Each row of a before or after table is a point. The points were changed in one or more steps. Then noise was added and the rows were shuffled. The steps act on how far a point lies along the listed directions, d1 being the first. Name the steps. A step turns or swaps two directions, mirrors them in a line or flattens them onto one, adds a multiple of one to another, or multiplies one. Angles are multiples of 10 degrees, from the lower direction toward the higher: turns from -170 to 170, lines from 10 to 170 but not 90. Use the fewest steps. Two steps may share a direction if one is a turn and the other turns, adds or multiplies; they go together, in the order done. Otherwise the lowest direction goes first.

Directions:
(1): -0.84; 2.16; -0.10
(2): -1.18; -0.37; 1.96
(3): 1.81; 0.77; 1.23
Before:
0.10; 0.66; -0.47
0.50; 0.71; -0.60
-0.64; -0.31; 0.13
-0.13; -0.11; 0.63
0.05; 0.66; -0.21
-0.07; 0.02; -0.11
0.57; 0.46; 0.62
0.59; 0.27; -0.25
0.39; -0.33; 0.53
-0.04; 0.31; 0.56
After (10 x 3):
0.38; -0.36; 0.41
-0.06; 0.07; -0.04
-0.12; -0.11; 0.25
0.40; -0.04; -0.22
-0.04; -0.18; 0.48
0.16; 0.20; -0.60
-0.24; 0.23; -0.32
-0.14; 0.28; -0.48
0.32; -0.21; 0.27
-0.45; 0.10; 0.20
Steps: flatten d1 and d3 onto the line at 140 degrees; multiply d2 by 0.7

Directions:
(1): 1.42; 1.18; -1.53; -0.05; 2.21; -0.34
(2): 1.77; 0.15; -0.79; -0.08; -1.43; 2.21
(3): -0.95; -1.13; 0.45; 0.14; 1.86; 2.20
(4): 1.95; -0.33; 2.38; 0.86; 0.54; -0.32
(5): 0.67; -2.65; -1.33; 0.89; -0.04; -0.82
(6): 0.63; -0.95; 0.35; -3.03; 0.23; -0.28
Before, 13 rows:
0.25; 0.17; 0.52; 0.28; -0.36; 0.49
0.49; 0.44; 0.57; 0.91; 0.28; -0.49
0.19; 0.19; -0.07; -0.68; -0.77; 0.39
-0.03; 0.47; -0.27; -0.09; -0.45; 0.88
0.02; -0.52; 0.22; 0.12; -0.19; 0.23
0.05; 0.40; 0.53; 0.09; -0.55; -0.29
-0.02; -0.71; -0.13; 0.49; 0.28; 0.51
-0.36; -0.44; 0.27; 0.61; 0.20; 0.20
1.04; 0.36; -0.30; 1.15; -0.04; -0.28
0.13; -0.88; 0.29; 0.21; 0.78; 0.01
0.08; -0.29; -0.33; -0.49; 0.18; 0.19
-0.50; 0.34; -0.02; 0.11; 0.17; 0.08
0.04; -0.03; 0.09; -0.02; 0.16; 0.19
After (13 x 6):
0.44; -0.37; -0.43; -0.76; -0.34; -0.19
-0.36; -0.05; -0.14; 0.33; -0.13; 0.04
0.04; -0.44; -0.46; -0.46; -0.33; 0.48
-0.37; 0.13; 0.01; -0.53; 0.44; -0.03
1.05; 0.74; 0.36; 0.26; -1.01; 0.70
-0.11; -0.19; 0.14; -0.08; 0.12; -0.03
0.60; 0.00; 0.78; 0.90; -0.83; 0.22
0.01; -0.01; -0.05; 0.58; 0.54; 0.25
0.27; -0.22; -0.06; 0.00; 0.53; -0.04
0.54; -0.48; -0.06; 0.30; -0.74; -0.28
-0.36; -0.03; 0.71; 0.29; 1.07; -0.06
-0.12; 0.21; 0.00; 0.03; 0.93; 0.42
0.55; -0.69; 0.17; 0.03; -0.29; 0.17
Steps: add -0.5 times d4 to d5; turn d1 and d5 by -120 degrees; turn d2 and d6 by 50 degrees; add -0.7 times d3 to d2

Directions:
(1): -2.92; 1.54; -1.21; -0.76; -0.23; 0.57; -0.25; -1.94; 0.92; -1.19; -0.53
(2): -0.08; 0.86; 0.88; 0.74; -0.40; 2.76; 2.74; -0.27; -1.24; 0.53; -0.68
(3): -1.03; -1.53; 1.14; 0.74; -0.31; 1.24; -2.15; -0.98; -2.34; -0.70; 1.13
(4): -0.53; -1.98; 1.67; -0.90; -0.26; 1.71; -0.55; 0.47; 2.64; 0.37; -1.13
(5): 1.09; -0.85; -0.69; 0.50; -1.01; 0.04; 0.25; 0.49; -0.34; -3.41; -2.00
Before:
-0.47; 0.07; 0.24; -0.28; 0.11; 0.50; 0.50; -0.08; 0.76; 0.17; -0.37
-0.05; 0.26; 0.42; -0.24; 0.14; 0.31; 0.07; 0.08; 1.10; 0.66; -0.38
0.27; -0.49; 0.16; 0.05; 0.29; 0.09; 0.30; 0.32; 0.56; 0.02; -0.53
-0.67; 0.37; 0.32; 0.03; -0.16; 0.86; 0.73; -0.43; -0.10; -0.30; -0.38
0.37; 0.91; -0.16; -0.25; 0.32; 0.04; 1.22; -0.08; 0.21; 0.08; -0.22
0.92; -0.36; 0.06; 0.21; -0.19; -0.16; 0.09; 0.23; -0.46; -0.78; -0.48
0.78; -0.14; 0.28; 0.24; 0.32; -0.15; -0.32; 0.40; -0.54; -0.13; 0.01
0.60; 0.58; -1.04; 0.66; 0.05; -0.68; 0.33; 0.02; -0.48; -1.01; -0.12
0.67; 0.07; -0.43; 0.11; -0.19; -0.98; -0.14; 0.18; -0.25; -0.43; 0.06
After, 9 rows:
-0.23; 1.16; -1.21; 0.59; 0.25; -0.58; 0.31; -0.64; -0.61; -0.65; 0.24
1.60; -0.20; 0.42; 0.20; 0.51; -0.51; 0.25; 1.04; -0.45; 0.44; 0.08
0.44; 0.47; -0.38; 0.11; -0.13; -0.90; 0.31; 0.00; -0.22; -0.12; 0.23
-1.51; 1.47; -0.70; -0.75; 0.23; 0.30; 0.47; -1.27; 0.65; -0.66; -0.22
-0.94; 0.21; 0.10; -0.02; -0.08; 0.57; -0.02; -0.61; -0.27; -0.76; -0.20
-1.40; 0.16; -0.01; -0.38; -0.07; 0.69; 0.03; -0.73; 0.78; -0.56; -0.50
-0.05; -0.17; -0.25; -0.09; 0.32; 0.02; 0.37; 0.06; 0.57; -0.44; -0.68
-0.97; 0.44; 0.08; -0.38; -0.09; 0.61; -0.29; -0.66; 1.24; -0.29; -0.70
1.49; -0.11; -0.18; 0.32; 0.03; -0.68; 0.45; 0.52; -0.59; -0.38; -0.28
Steps: turn d1 and d3 by 50 degrees; multiply d1 by 2.5; multiply d2 by 0.4; turn d4 and d5 by 30 degrees

Directions:
(1): 1.12; -1.79; 1.26; 0.90; -1.65; -0.55; 0.49; 0.75; -0.23; 3.40; 2.50; -0.21; -0.23; 1.06; -0.47; 0.96; 1.02; 0.51
(2): 0.27; -1.59; -1.94; -0.57; 1.54; 1.94; -2.41; -0.11; 2.45; 0.83; 1.12; -0.08; 1.17; 0.78; -0.58; 0.63; -1.21; -1.17
(3): 0.24; -0.12; 0.77; 3.61; -1.14; 0.14; -2.73; -1.51; -0.11; -0.58; -0.86; -1.27; 0.72; -1.40; -0.77; 0.75; -0.21; 1.05
(4): 0.75; 1.01; -1.89; 1.42; -0.56; 0.46; 2.13; -2.50; 0.97; 0.26; 1.13; 2.54; 0.51; -0.38; 1.21; 0.74; -0.95; 1.29
Before (10 x 18):
0.10; 0.78; -0.48; 0.44; 0.11; -0.12; 0.55; -0.93; -0.14; -0.51; -0.40; 0.41; 0.09; -0.56; 0.30; -0.14; -0.01; 0.26
-0.22; -0.11; -0.04; -0.46; 0.35; 0.30; -0.72; 0.29; -0.06; -0.46; -0.41; -0.62; 0.23; -0.20; 0.14; -0.12; -0.12; -0.37
0.23; -0.18; -1.43; -0.14; 0.23; 0.69; -0.60; -0.62; 0.99; -0.24; 0.32; 0.13; 0.73; 0.03; -0.05; 0.30; -0.44; -0.37
-0.31; 0.62; -0.14; -0.16; 0.17; 0.27; 0.16; -0.23; -0.15; -0.83; -0.72; -0.30; 0.02; -0.21; -0.03; -0.27; -0.21; 0.09
-0.37; 0.00; -0.44; -0.22; 0.57; 0.95; -1.03; 0.46; 0.32; -0.71; -0.35; -0.30; 0.45; 0.01; -0.37; -0.26; -0.32; -0.26
-0.10; 0.50; -0.09; 0.35; -0.09; -0.10; 0.97; -0.51; -0.37; -0.37; -0.31; 0.80; 0.01; 0.00; 0.60; -0.24; -0.13; 0.23
0.20; 0.13; -0.19; 0.31; -0.48; -0.09; 0.57; -0.50; 0.01; -0.03; 0.12; 0.17; -0.08; -0.28; 0.20; 0.16; 0.19; 0.32
-0.05; 0.10; -0.34; -0.13; 0.39; 0.34; -0.91; 0.27; 0.34; -0.38; -0.33; -0.20; 0.21; -0.16; -0.27; -0.30; 0.06; -0.27
-0.14; 0.55; -0.56; -1.97; 0.49; -0.11; 1.48; 0.66; -0.20; 0.22; 0.32; 0.79; -0.59; 0.56; 0.70; -0.41; -0.16; -0.58
0.35; 0.08; 0.73; 0.26; -0.36; -0.46; 0.00; 0.40; -0.65; 0.37; 0.14; -0.38; -0.30; -0.01; -0.20; 0.09; 0.19; -0.14
After:
-0.02; -0.24; -1.14; -1.84; 1.03; 0.74; -0.36; 0.57; 0.76; 0.42; 0.49; 0.25; -0.03; 0.66; 0.19; -0.11; -0.66; -1.07
-0.03; -0.18; 0.31; -0.47; -0.21; -0.26; 0.27; 0.40; -0.36; -0.02; -0.16; -0.35; -0.30; -0.03; -0.13; -0.09; 0.59; -0.19
0.50; -0.30; 0.42; 0.57; -0.26; -0.07; -0.71; 0.23; -0.17; 0.68; 0.46; -0.48; -0.01; 0.03; -0.40; 0.34; -0.04; -0.17
-0.23; 0.47; 0.17; -0.67; 0.61; -0.33; 0.11; 0.22; -0.56; -0.75; -0.89; -0.46; -0.26; -0.28; -0.04; -0.54; 0.41; -0.41
0.14; 0.69; -0.64; 0.42; 0.08; 0.17; -0.05; -0.49; 0.34; -0.61; -0.30; 0.54; 0.20; -0.52; 0.13; -0.24; -0.05; 0.32
-0.21; 0.87; -0.82; 0.47; -0.01; 0.75; 0.24; -0.56; 0.12; -0.97; -0.33; 0.76; 0.39; -0.44; 0.26; -0.16; -0.48; 0.55
0.04; 0.25; -0.58; 0.28; 0.12; 0.46; -0.25; -0.63; 0.21; -0.57; -0.28; 0.10; 0.43; -0.52; 0.51; 0.14; -0.41; 0.13
-0.46; -0.09; 0.40; -0.69; 0.52; -0.01; -0.05; 0.70; -0.54; -0.44; -0.67; -0.23; -0.13; 0.41; 0.05; -0.61; 0.13; -0.60
0.07; 0.83; -0.84; -0.50; -0.36; -0.28; 1.47; -0.50; -0.15; -0.62; -0.06; 0.75; -0.01; -0.24; 0.65; -0.10; 0.14; 0.16
-0.41; 0.59; -0.22; -0.23; 0.46; 0.39; -0.26; -0.24; 0.01; -1.07; -0.86; -0.45; 0.15; -0.24; -0.09; -0.30; -0.40; -0.09
Steps: multiply d1 by 1.3; turn d2 and d4 by 110 degrees; turn d2 and d3 by 50 degrees

Directions:
(1): -1.05; -0.43; -1.76; -0.22; 1.48; 1.86; 2.06; 0.20; 3.36; -0.49; 0.74; -0.03; -1.62; 0.11; -1.82; -0.58; 0.35; -0.88; 0.43; 1.67; 0.67; -1.36; 1.82; 0.87
(2): -0.57; 0.02; -1.00; -0.47; 2.26; 0.89; -0.64; 1.59; 0.12; 0.08; -0.15; 1.49; 3.33; 3.76; 0.57; 0.25; -0.65; 0.10; 1.75; 0.33; -0.43; 0.95; -0.01; 0.12
(3): 0.53; -2.53; -0.70; 0.67; -1.91; -1.43; -3.04; -0.83; 1.14; -0.02; 0.55; -0.41; -0.75; 2.18; -0.79; -0.26; -0.18; -0.48; 1.06; -2.15; 0.13; -1.00; 1.74; 1.37
(4): -0.04; 0.30; -0.32; 1.25; 1.65; 2.75; -2.63; 2.04; -1.76; 0.27; -1.55; -1.66; -1.62; -0.53; -1.28; 1.41; 0.89; 1.54; 0.07; -0.24; -0.51; -0.65; 0.18; 1.00
Before (9 x 24):
-0.08; 0.55; 0.47; 0.68; -0.17; 0.74; -0.63; 0.41; -0.79; 0.32; -0.58; -0.93; -1.09; -1.66; -0.19; 0.07; 0.57; 0.66; -0.65; -0.02; -0.31; -0.27; -0.20; 0.05
-0.55; 0.05; -0.15; -0.56; 0.36; 0.14; 1.11; 0.15; 0.92; -0.38; 0.65; 0.13; 0.31; 0.14; -0.10; -0.29; -0.25; -0.34; 0.27; 0.60; 0.39; 0.06; 0.15; 0.10
-0.13; -0.30; -0.26; -0.37; 0.10; 0.01; 0.21; -0.20; 1.20; -0.28; 0.55; 0.27; -0.57; 0.39; -0.37; -0.33; -0.17; -0.44; 0.08; 0.05; 0.22; -0.75; 0.55; 0.23
-0.07; 0.36; 0.06; 0.19; 0.58; 1.11; 0.48; 0.01; -0.24; -0.17; -0.40; -0.55; -1.17; -1.43; -0.46; 0.40; 0.41; 0.29; -0.42; 0.61; -0.11; -0.30; -0.47; -0.20
-0.32; 0.24; 0.16; -0.16; 0.00; -0.19; -0.02; -0.07; -0.04; -0.03; 0.10; -0.03; 0.40; -0.06; 0.30; -0.01; -0.30; -0.04; 0.11; 0.28; -0.13; 0.27; -0.12; -0.42
0.19; -0.41; 0.01; 0.17; -0.91; -0.02; 0.01; -0.43; 0.14; -0.03; 0.13; -0.34; -0.77; -0.56; -0.22; -0.13; 0.36; -0.13; -0.13; -0.15; 0.26; -0.30; 0.22; 0.12
-0.09; 0.03; 0.20; 0.05; -0.31; 0.30; 0.12; 0.02; -0.15; 0.14; -0.12; -0.65; -1.30; -1.46; 0.12; 0.08; 0.36; 0.39; -0.68; 0.38; 0.12; -0.52; 0.01; 0.02
-0.09; 0.60; 0.08; -0.43; 0.32; 0.35; 0.77; 0.11; -0.15; 0.04; -0.03; 0.24; 0.72; -0.53; 0.34; 0.14; -0.16; -0.09; -0.47; 0.92; 0.10; 0.57; -0.48; -0.45
-0.11; 0.58; 0.17; -0.10; 0.97; 0.77; 0.15; 0.52; -0.74; 0.32; -0.30; 0.13; 1.20; 0.20; 0.63; 0.25; -0.10; 0.43; 0.12; 0.36; 0.03; 0.54; -0.95; -0.60
After, 9 rows:
0.36; -0.62; 0.12; 0.33; -1.24; -0.16; -0.65; -0.42; -0.21; 0.05; -0.01; -0.43; -0.77; -0.37; -0.18; -0.01; 0.33; -0.03; -0.05; -0.54; 0.14; -0.29; 0.19; 0.22
-0.64; 0.98; -0.15; -0.73; 1.52; 1.13; 2.34; 0.35; 0.57; 0.12; 0.18; 0.69; 1.23; -0.21; 0.63; -0.19; -0.16; -0.12; 0.00; 1.50; 0.28; 0.49; -0.81; -0.92
-0.31; 1.34; 0.11; -0.49; 1.14; 1.27; 1.43; 0.64; -0.44; 0.06; -0.38; 0.15; 0.59; -1.18; 0.26; 0.37; 0.06; 0.16; -0.71; 1.64; 0.07; 0.58; -0.84; -0.64
0.06; 0.28; 0.67; -0.26; -0.79; -0.47; 0.48; -0.32; -0.60; 0.18; -0.03; -0.32; -0.56; -1.58; 0.79; -0.10; 0.15; 0.30; -0.85; 0.27; 0.12; -0.09; -0.57; -0.44
-0.06; 0.66; 0.64; 0.12; 0.69; 0.82; -1.07; 1.15; -1.86; 0.03; -0.60; -0.71; 0.38; -0.33; 0.23; 0.80; 0.09; 1.00; 0.00; -0.22; -0.29; 0.56; -0.87; -0.01
-0.13; 0.61; 0.66; -0.28; -1.01; -0.84; 1.65; -0.85; 0.49; 0.05; 0.46; 0.25; -0.06; -1.53; 0.74; -0.92; -0.03; -0.45; -0.84; 0.48; 0.01; 0.22; -0.42; -0.76
0.21; 1.06; 1.09; -0.19; -0.12; -0.17; 1.08; -0.51; -1.43; -0.04; -0.34; 0.09; 0.20; -1.79; 0.87; 0.31; 0.03; 0.31; -0.86; 0.45; -0.31; 0.77; -1.72; -1.22
0.64; -0.21; 0.55; 0.42; -0.45; -0.22; -2.50; 0.42; -1.54; 0.16; -0.52; -0.50; -0.34; 0.34; 0.16; 0.58; -0.01; 0.71; 0.01; -1.33; -0.35; -0.22; -0.29; 0.24
-0.54; 0.36; -0.14; -0.16; 0.48; 0.44; 0.38; 0.16; 0.41; -0.10; 0.04; -0.08; 0.04; -0.20; -0.04; -0.02; -0.20; -0.09; 0.12; 0.67; -0.02; 0.01; 0.11; -0.28
Steps: multiply d1 by 2; turn d1 and d4 by 150 degrees; multiply d3 by 2
